Rows are points. To make a cloud, some directions were put in groups of two or more. Within a group, all points are equally far from the middle, so they leave a hole (a ring in 2 directions, a hollow ball in 3). The other directions are filled evenly. Then the cloud was stretched, turned, moved and blurred a little. How many holes are there, and how many directions does each take, smallest first?
In the rows, 128 means zero.

Cloud (13 x 2):
[[152  90]
 [131 142]
 [155  95]
 [146  84]
 [152  89]
 [158 101]
 [146  84]
 [127  77]
 [145 141]
 [108  91]
 [126 141]
 [148 139]
 [160 120]]
Holes: 1 (2)

Cloud (21 x 3):
[[ 94 124 129]
 [133  94  94]
 [140  92 137]
 [142 176  96]
 [117 164  93]
 [138 159 152]
 [106 142  92]
 [159 135  73]
 [161 100 116]
 [171 155 107]
 [ 96 142 112]
 [116 115  85]
 [160 109  87]
 [143 112 156]
 [139 151  73]
 [104 158 108]
 [155  94 120]
 [122 134 164]
 [105 162 113]
 [103 154 104]
 [ 94 133 135]]
Holes: 1 (3)

Cloud (26 x 4):
[[109 115 126 109]
 [114 109  79 126]
 [160 144  97 138]
 [113 167 104 131]
 [117 146  60 141]
 [118 179 126 142]
 [153 173 125 125]
 [103 130  58 131]
 [151 127 119 118]
 [107 181 114 103]
 [130 125 100 143]
 [122 101  69 137]
 [129 100  82  96]
 [138 174 123 135]
 [113 119 119 107]
 [163 146 127  91]
 [146 101  88 152]
 [112 151  77  93]
 [134 137  84 100]
 [149 118  86  83]
 [134 102 120 106]
 [119 175 112 117]
 [103 155 113  89]
 [119 121 154  94]
 [165 115 106 127]
 [147 189 143 128]]
Holes: 0

Cloud (26 x 4):
[[108 162 105 115]
 [158 167 126 131]
 [123 130 165 143]
 [120 130 131 175]
 [104 128 150  95]
 [155 126 105 137]
 [127 113  76 164]
 [133 101  80 155]
 [100 137  88 114]
 [ 75 151  95 138]
 [ 99 164 105 155]
 [142 146  80 129]
 [110 138 113 120]
 [111 107 162 162]
 [139 123  99 100]
 [142  96 146 159]
 [164 133  83 103]
 [117 145 109 150]
 [107  89 107 133]
 [134 124 142 182]
 [101 134 162 173]
 [171 125  95  99]
 [118  73 162  79]
 [155 141 150 153]
 [108 133  88 143]
 [103  98 173  97]]
Holes: 0
